Rows are points. A path goes straight from each point to the next, and from the last back to the first. The post is the endless flat space through its rows: a point in 2 columns, a line in 3, a plane in 4, and so on, so that a path can go around it. Count how often the path circles the post. Going back the other way cancels.

Post (2 x 3):
[[-0.1 -2.3 -1.0]
 [-0.4 -0.6  5.1]]
Path (13 x 3):
[[ 1.1 -3.3  4.0]
 [ 1.3 -1.2  2.4]
 [ 0.4  0.6  1.4]
 [-0.1  4.3  2.8]
 [ 1.2 -0.3  5.0]
 [ 2.5 -1.3  1.8]
 [ 0.4  1.3  2.4]
 [-1.3  0.3  1.2]
 [-4.5 -4.8  0.0]
 [-1.6 -3.4  5.2]
 [-2.9 -6.5  1.3]
 [-5.0 -1.1  1.8]
 [-2.5 -3.8  3.2]]
Times around: 1

Post (7 x 8):
[[ 0.5 -0.6 -2.3 -1.6  1.4 -1.1 -0.1  8.3]
 [ 1.0 -0.2  7.2 -4.6 -0.7  4.8  0.5 -2.3]
 [ 2.9 -0.1 -6.7  5.1  4.5  2.1 -3.3 -1.3]
 [ 0.9  0.5  4.7 -4.7 -1.2 -3.7 -4.2  0.2]
 [ 1.3 -1.1  5.8  0.9 -3.9  1.2 -0.8 -3.6]
 [ 1.1 -1.0 -4.4 -2.2 -3.1  0.4 -2.5 -0.7]
 [ 2.5 -2.1 -4.0  0.1  2.1  1.9  6.9 -1.0]]
Path (22 x 8):
[[-0.2  0.3 -1.1  1.7 -1.6 -1.1  0.3  1.1]
 [ 1.2  3.4 -3.5 -4.1 -1.2  1.4 -2.2 -1.3]
 [ 7.1  1.6  0.2  7.2  2.4  4.8 -2.4 -1.3]
 [ 3.1 -1.7  2.4 -3.4 -0.2  4.3 -2.6  4.9]
 [ 1.4 -3.4  2.3 -2.3  1.2  1.3 -0.2  3.1]
 [ 3.2 -3.0 -0.6 -0.2 -0.9  2.0 -2.5  1.5]
 [ 3.1  0.4 -3.2 -0.6  0.1  0.4 -4.6  3.7]
 [ 2.1  1.4 -0.7 -0.5 -0.7 -0.3 -1.1  1.8]
 [ 6.2 -1.8 -3.7 -1.1 -3.0  3.2  0.4  1.1]
 [ 4.5 -4.5 -1.8 -3.4  2.1  0.8 -2.3  4.8]
 [ 0.6 -4.4  1.6  3.0 -0.5 -2.0 -1.2  5.8]
 [ 6.7 -3.1  1.3  1.7 -1.0 -0.1  1.0  1.5]
 [ 5.1  0.5 -4.0 -0.7  0.9  2.8 -0.5  2.8]
 [ 3.1 -4.6 -3.3 -3.0 -4.1  1.3  4.5  2.8]
 [ 4.6  0.2  0.8 -1.2  3.2 -1.7 -0.4  1.5]
 [ 2.5  2.9 -0.2 -2.0 -4.6  1.4 -0.6  0.9]
 [ 1.1  1.2  0.0  1.7  2.8 -1.1  0.6  4.3]
 [ 3.2  2.2 -2.2 -0.5 -3.9 -1.8 -0.5 -3.4]
 [ 3.7  1.1  2.9 -2.9 -0.7  2.9 -2.4  3.1]
 [ 3.1 -1.9  2.7 -3.7  0.2  0.0 -4.3  1.0]
 [ 1.0 -6.0 -1.3  0.8  0.3 -0.3  0.4  1.1]
 [-0.3 -1.8  0.7  1.3  1.1 -1.0  0.9  2.7]]
Times around: 1

Post (11 x 12):
[[-2.7 -0.3  0.1 -0.1 -4.1  3.8 -4.1 -2.5  2.1 -3.8  5.7  1.2]
 [-0.3  0.2  2.5 -1.9  4.3  3.2  1.2 -3.6 -0.2 -3.8  2.5  2.8]
 [-3.1 -2.0 -1.1 -0.8 -1.2  0.2 -0.2 -0.5  3.3  3.6  0.2  0.3]
 [-2.5  0.4 -1.6 -0.6  4.4 -1.0 -4.6  0.6 -3.9  1.3  5.7  8.0]
 [ 0.4 -0.3 -2.1  1.0 -0.9 -5.2  5.7 -7.5 -2.4 -1.1  0.0  6.3]
 [-2.6  0.8 -0.1 -0.5  3.6 -0.4 -5.9  3.5 -6.4  5.1 -1.6  4.2]
 [-0.1 -3.5  2.9 -1.7 -3.4  1.7  3.8  1.5 -3.1  1.7  0.2  4.4]
 [-0.8  1.0  3.5 -3.0  2.1  1.0 -1.5 -4.8 -3.8 -1.3  6.8 -1.3]
 [-1.3 -0.9  0.9 -0.6 -2.8 -4.6 -5.3  2.5  0.0  0.2  3.3 -0.1]
 [ 0.2 -0.6  5.0  5.4  3.8  0.6  2.8 -4.2  1.2  1.8  1.3 -2.5]
 [ 0.4 -1.2 -1.7  5.8 -0.4 -1.7  2.1  3.5 -4.6 -6.5  5.8 -4.1]]
Path (15 x 12):
[[ 0.3  0.1  2.7 -3.8  0.5  3.5 -0.7 -0.2 -3.0  5.2  0.9  0.2]
 [-0.2  0.0 -0.5 -1.3  1.1  0.2 -3.3 -0.2 -3.5  1.8 -0.7 -2.0]
 [-1.3 -1.3  1.8 -0.3  3.3  2.1 -1.5 -3.4 -0.2 -1.2  5.8  2.0]
 [-4.2 -4.2  4.0  4.1  0.5  1.7  1.9  0.1 -1.9  0.7  0.3  0.2]
 [-4.1  0.5  3.1  0.3  0.7 -4.2 -2.3 -1.2 -1.1  2.0 -0.4  2.5]
 [-1.9 -2.3  1.2 -2.3  1.4  0.9  0.8 -1.8 -2.9 -3.1  1.9  5.3]
 [-1.5 -1.6  0.2 -0.4  1.7 -2.6 -3.3 -3.9 -2.4 -1.2  0.3  0.4]
 [-4.6 -3.7  1.0  0.8 -1.1 -2.1 -4.8  2.1  0.7 -2.0  3.3  4.2]
 [-4.5  3.1  1.8  0.6  2.5 -0.8  1.1 -0.8 -2.9  0.6 -0.2  0.6]
 [-2.4  2.9  1.6 -1.3  1.2  1.9  1.5 -0.8  1.4 -0.2  6.2  5.6]
 [-4.0 -0.1  4.0  0.8 -0.3 -1.1 -2.1 -0.4 -0.1 -4.1  3.9  3.5]
 [-4.1 -0.6  1.6  0.8  1.0  0.7 -2.5 -3.3 -2.4  0.7 -1.7  2.4]
 [-2.9 -2.7  3.3 -0.6 -4.2  0.2  0.8 -3.4  1.7  0.4  1.7  0.2]
 [-2.1 -2.0 -0.7 -0.1  3.7 -3.3  3.0  2.0 -1.2  3.1  2.1  5.3]
 [-0.7  0.9 -2.2 -2.5 -3.7  0.6  2.4  1.8 -7.3 -1.4  5.1  2.4]]
Times around: 1

Post (17 x 18):
[[ 1.5 -2.3 -2.1  2.8 -2.3  2.6  0.6 -1.4 -1.9 -3.0  4.3  3.8  3.8 -2.0
   0.7 -3.2 -1.9  0.8]
 [-0.5 -1.1  1.0  1.3  7.2 -0.4 -2.4 -3.8 -1.2  1.2 -5.8 -1.1  4.4 -2.8
   5.9  0.6 -1.0  5.7]
 [-1.4 -0.7  2.9 -5.9 -4.2 -2.0 -2.1  2.1 -2.3  1.9  5.8  2.7 -5.0  2.5
   0.8 -0.6 -0.2  4.9]
 [-0.6  2.3  0.8 -7.2 -1.4  1.8 -0.3 -0.5  2.0 -0.8  3.1 -0.1 -1.4  8.4
   2.8 -2.8  2.3  1.5]
 [-4.1  0.8  1.6 -2.4 -3.1  0.9  1.5 -0.7 -0.3  3.5  0.0  2.3 -1.4  5.6
  -0.8 -2.1 -5.3  1.6]
 [-0.5  0.6 -1.3  2.3  4.7  3.3 -0.9  0.6  1.0  7.0 -0.3 -1.5  4.4 -3.1
   3.4  4.9 -0.4  2.4]
 [ 0.1  2.8  5.4 -5.6 -0.1 -2.7 -3.2  6.7  3.5  1.3  1.9  4.9  0.4  7.9
  -0.8  1.2 -1.6  1.2]
 [-0.6  0.2  2.1  3.5  1.1  2.2 -1.0 -3.0  0.2 -1.5 -3.5 -1.9  1.6  1.9
   2.0  6.4  1.1  6.0]
 [-0.9  2.9 -2.1 -4.6 -3.9 -1.0 -7.7  2.1 -0.7 -1.1  2.1 -0.5 -3.6  7.2
  -2.1 -2.5 -1.4  0.0]
 [ 0.4 -1.6 -3.7  4.6 -2.9  0.3  2.8 -1.7  4.0 -0.1 -1.6  3.6 -3.1 -4.6
   1.1 -2.5  2.6  0.6]
 [ 4.3  0.6  2.4  1.5 -0.2  0.9 -3.6 -7.3  3.5  3.3 -2.6 -1.3  2.3 -2.8
   5.4  3.2 -2.5  1.5]
 [ 0.4  2.3 -0.2 -5.9  0.5 -2.9  2.1 -0.3 -0.8 -2.9  4.1  1.8 -0.4  2.5
  -3.8  0.9 -3.3 -0.7]
 [ 1.8 -0.3  5.0  2.9  5.5  4.9 -3.0 -5.9 -0.3  2.1 -4.6 -2.2  3.6 -5.3
  -0.3  0.6  3.3  2.5]
 [ 1.1 -0.1  0.1  9.1 -1.1 -3.2  4.1 -2.2 -1.6  2.5  2.6 -1.8  1.1 -2.6
   2.0 -4.7  1.1  0.3]
 [-3.5 -1.3  1.9 -7.6 -8.0 -1.5  0.7  5.5  1.2 -0.4  1.8 -1.5 -0.6  3.3
  -0.8 -3.4 -1.4 -0.4]
 [ 1.3  0.5 -1.7  2.0 -2.5 -2.6  1.7 -1.5 -6.0  1.8 -0.7  4.4  2.7 -1.6
   1.4 -0.6  2.2 -3.9]
 [ 0.0  0.0 -0.8  3.7  0.5 -0.4 -2.5 -7.1  1.7  4.0 -2.9  0.4  7.7 -3.8
   0.0  1.6  2.6  7.2]]
Path (21 x 18):
[[ 0.5  2.9 -2.1  2.9  0.7 -0.6 -0.5  1.2  2.7 -1.6 -1.0  1.2 -1.1 -2.3
  -2.5 -3.3  0.1 -3.2]
 [ 0.0 -0.1 -1.8 -1.9  0.3  2.0 -4.9 -3.6  2.9 -2.0 -0.2  0.6  1.2 -2.8
   2.9 -0.6 -3.6  0.4]
 [ 1.0  4.3  3.0 -2.0  3.6  4.8 -1.5  0.9 -1.2 -1.3  2.5 -2.1  2.3 -0.7
  -2.0  2.2 -0.9 -2.3]
 [-2.6 -1.0  1.0 -0.1 -2.9 -3.3 -0.5 -1.5  1.2  3.1 -2.2 -2.5  2.4 -1.3
   2.7 -1.9 -0.8  8.1]
 [ 4.8 -0.3  3.1  4.4 -2.2 -1.9 -3.2  0.7  1.7  2.0 -2.0 -1.8  0.4  4.7
   1.8 -0.5  2.2  1.7]
 [ 0.6 -2.8  1.2 -1.9 -2.0 -2.3 -0.7  2.1  0.9  4.3  0.9 -1.8  4.7  0.1
  -1.2 -0.7  0.0 -1.5]
 [-0.1 -4.3  4.5 -0.7 -2.0 -0.8  4.0 -2.9 -5.3 -1.3  1.2 -2.0  1.6  4.3
   0.7 -4.2  2.2  1.0]
 [ 2.6 -0.8  0.2  1.6  2.4  0.9  3.2 -0.7 -1.8 -0.3 -0.1  0.5  0.5  0.5
   1.0 -0.1 -1.2  1.6]
 [ 2.5  6.5 -3.4 -1.6 -1.2 -4.4 -3.2  1.9 -2.8 -0.4  1.0  3.5 -1.2 -1.7
  -3.7  0.6  3.0 -0.1]
 [ 0.9  3.8  0.2 -1.4 -0.4  1.3  3.0 -4.7  1.0 -1.4  0.0  0.3 -0.6 -1.8
   0.5 -4.1 -1.8 -0.1]
 [ 1.2  3.1  3.7 -2.3 -3.7 -1.4  1.3  0.3 -3.2  0.4  2.2 -1.2  1.0  3.7
  -0.6  0.7  0.6  2.5]
 [ 1.8 -3.5 -2.3 -2.8 -5.1  1.8  3.2 -4.1 -1.2  3.8  1.2 -2.5  1.3 -3.0
  -1.1  0.5 -1.7  1.8]
 [-2.0 -3.0 -1.7  0.4  0.4 -3.9 -2.5  0.2 -4.2  0.3 -0.8 -0.5 -0.2  1.3
   2.0  0.7 -3.0  2.7]
 [-1.2  4.4 -2.1  2.8  5.6  5.0 -5.4  1.0 -1.4  7.6  6.0 -1.0 -0.7  5.8
   0.3 -2.6  2.6  0.5]
 [-1.6  2.3  2.2 -1.4  1.3  3.1 -3.2 -0.5  4.1  1.4 -1.4  2.7 -0.2  0.7
   1.1  0.8  0.0  3.9]
 [ 2.5  4.8 -1.7  2.3 -0.8 -3.0 -2.3 -2.3 -2.3  0.5 -1.0  2.7  0.5  1.1
   3.6 -0.2 -3.1 -0.6]
 [-2.6  3.1  0.0 -2.0  0.0 -2.5 -1.5 -1.7 -2.3  2.0 -2.5  0.7  8.8 -0.4
   2.5  1.0  0.6 -1.0]
 [-1.5 -3.2  0.5 -0.1  0.0  2.3 -0.8 -3.1 -0.1 -0.1  1.4  1.5 -2.5 -1.8
  -0.1  2.3 -3.0 -1.9]
 [-1.7 -5.8  0.5 -4.1  0.1  4.2  0.0 -2.3 -2.7 -3.3  0.8 -3.2  0.7  1.1
   0.2 -2.3  2.0  2.8]
 [-0.8 -0.3 -0.1  3.2 -0.1 -1.2  3.0  2.8  2.1  5.6  1.6  1.4 -1.3 -0.7
  -1.3 -0.5  1.3  3.1]
 [ 0.8  2.1  0.5 -4.2  1.3 -1.9 -1.3 -0.1 -4.6  0.2 -0.9  5.2  2.0  1.1
  -3.9  2.3 -3.1  7.2]]
Times around: 0

Post (17 x 18):
[[-2.0  1.5 -2.0 -1.6  3.4  1.2 -1.2  2.8  2.4  3.0  4.4  2.0 -2.1 -2.1
  -1.5  1.2 -2.8 -0.1]
 [-0.2 -1.8 -5.3  7.3 -0.2 -0.5  2.6 -2.3  7.1  2.7 -1.2 -0.6 -0.7  2.7
   2.2 -7.3  1.0  1.1]
 [ 1.5 -0.6 -0.1 -1.8  0.4 -4.3  2.9 -1.4  0.5  2.6  3.5 -2.6  4.0 -2.3
   0.5  0.5 -0.8 -2.5]
 [-0.5  0.3 -1.7 -0.6 -1.1  1.9  0.4  3.1  4.2  0.5 -0.7 -1.7 -6.2 -1.3
  -2.5  0.1 -1.8 -1.4]
 [-1.8  0.1 -1.0 -0.6  6.0 -2.0  1.2  0.1  0.3  2.5  1.6 -1.5 -3.8 -0.4
  -3.1  1.0  3.6 -6.7]
 [ 0.6  1.2 -0.8  3.5  0.5  3.3  2.8  2.0 -3.9  1.5  2.9  4.3  1.8 -1.5
   4.5 -5.1  0.5 -1.4]
 [-3.4  2.8  1.9  3.2  1.0 -2.0 -0.8  4.1 -1.9  2.1 -1.1  0.6 -4.4 -1.4
   2.3 -0.7 -5.9  0.1]
 [ 1.9 -7.0  2.7 -1.3  0.6 -2.9  7.3 -1.2  2.1  1.6 -1.2  3.8  5.0  2.8
  -2.9  1.6  0.3 -6.5]
 [-3.5 -1.5  2.9 -3.5 -0.9 -1.1 -0.8 -4.8  0.7  1.1  2.5 -0.7 -4.3 -7.2
   0.5  1.1  0.1  0.7]
 [ 4.3 -1.9  0.8 -3.2 -3.0 -1.6  8.2  1.4  2.5  4.6  6.4 -0.4 -0.6  2.8
  -1.8  2.2  5.2  4.1]
 [ 2.2  1.0 -2.3  0.0  2.8  1.6 -3.2 -0.6 -5.7  3.2 -4.1  2.8 -5.9 -1.6
   1.6  3.3  1.1 -5.0]
 [-2.4  0.7 -3.9  0.0 -3.2 -4.3 -2.2  7.9  0.7 -1.1  0.3  3.3  5.1 -3.3
  -0.4 -4.0 -4.3  2.2]
 [ 0.3  0.5  1.0  7.3  2.9  1.1 -4.5  3.0  2.0  3.3 -3.1 -0.5  3.4 -1.7
   0.1 -2.6 -0.9 -4.8]
 [-2.8  3.0  2.8 -0.5  3.6  1.9  0.6  1.8  0.1  2.4 -1.6  0.6 -6.8  2.8
  -1.0 -5.1 -3.6  3.2]
 [ 2.7 -3.8  1.4 -1.0  3.4  1.3  2.3  0.1 -1.9  1.3  5.4  0.8 -0.7  4.7
   4.3  0.4  2.1  1.9]
 [-3.9  1.1  0.4  4.0 -1.6 -1.2  0.6  1.2  0.3 -0.9  3.2 -0.8  1.0  1.1
  -2.9 -0.3 -5.0  1.6]
 [ 0.7 -2.6 -0.2  0.5 -5.7 -0.5 -2.1 -0.3  1.2  5.4  1.9 -1.7 -1.2 -1.2
   0.7 -0.7  1.0 -2.4]]
Path (19 x 18):
[[-2.6  0.6 -2.0  1.7 -0.5 -2.1 -5.3  2.6 -2.3 -0.2 -0.8  0.0 -3.6 -1.6
   5.9 -2.3  1.3  0.2]
 [-1.0 -0.1  1.3 -0.5 -2.0  0.1  3.4  1.4 -0.9  5.6 -0.6  2.8  1.6  0.1
  -2.5 -0.1  0.1  1.2]
 [-5.8  0.0  4.0 -4.3  2.9 -3.2 -4.0  1.4  0.4  5.4 -0.8  2.1  1.7 -5.1
   0.2 -0.2 -2.2  1.0]
 [-2.7  1.1 -8.2  0.0  2.1 -4.4  0.9  2.3 -4.1  1.6 -2.6  0.3 -6.4  1.6
  -4.8  0.1  2.9 -1.4]
 [-0.2 -0.9  2.6 -3.9 -2.8 -1.8  1.5  3.9  0.4  8.2  5.2 -0.2 -7.1  0.7
   2.9 -2.1 -0.7  5.5]
 [ 2.0  1.0  0.7 -1.9  2.5 -3.4 -1.1  3.7 -1.3  3.6  2.4 -1.7 -2.9 -0.8
   2.8 -2.5 -0.6 -4.1]
 [ 4.5  1.5  1.2  2.4 -4.1 -0.6 -0.3  0.3  1.4  0.6 -0.8 -2.6 -2.9  0.3
   0.1  1.0  2.6 -1.6]
 [ 1.2  3.4  2.0 -0.2  1.1  0.6 -2.1  0.1 -1.2  5.6 -3.3 -0.8 -2.4  1.2
   3.3 -1.6 -2.3  2.7]
 [ 0.8 -0.6 -1.1 -2.1  0.0 -1.8  4.2  2.0 -1.4  6.9  0.3  1.1 -1.9  2.4
   0.9  4.5  0.5  0.1]
 [-1.5 -2.0  3.8  4.9 -0.5  0.6 -2.1 -1.3 -2.3  3.9 -1.2  1.1  4.4 -3.5
   1.0 -2.8 -1.7  3.5]
 [ 1.1  0.9  2.4 -3.6  2.9  0.5  0.0  0.9 -5.0  1.6  1.3 -0.2 -3.3 -3.5
   1.0  1.2 -2.3 -0.1]
 [ 0.7  2.6 -2.7  3.1  1.7  1.3  1.4 -1.4 -4.5  2.5  1.0  3.4 -1.7 -1.9
   2.3 -3.2 -0.1 -2.2]
 [ 3.6  3.0  0.1 -3.9  2.1 -2.4 -2.1  1.2  0.4  4.1 -2.0  0.2 -1.7 -1.0
   1.8  0.7 -4.0  4.0]
 [-0.9  1.2 -1.5  2.5 -0.7 -1.0  1.8  6.0  4.2 -1.9  3.0 -1.1 -4.5  2.3
  -0.7  8.4 -3.1  1.2]
 [-0.8  0.4  1.4  1.9  0.4  1.7 -1.3  0.7  3.5  5.5 -3.3 -3.7 -0.1  5.7
  -2.4 -2.0  0.6  1.9]
 [-3.8 -1.4  0.3  3.2 -1.0 -2.9  2.8  2.2  2.6 -0.1  1.6 -2.7  0.1 -2.4
  -1.8 -0.3 -3.3  1.2]
 [ 1.4  3.0  0.1  6.6  1.6 -0.9  0.0 -0.4 -3.5  1.7  0.7 -3.7  1.9 -2.7
  -3.8 -3.5 -1.2 -1.8]
 [ 3.2  0.9 -1.3 -0.3 -0.7 -4.0 -3.5  2.6 -3.5  2.3  2.0 -0.1 -4.1 -2.3
  -2.2  3.9  1.4 -2.4]
 [-0.3 -2.1 -5.8  1.5  2.1  0.1 -1.3 -4.8  2.2 -1.2  0.1  0.7 -0.3 -3.7
   1.8 -3.1  3.2 -5.8]]
Times around: 3
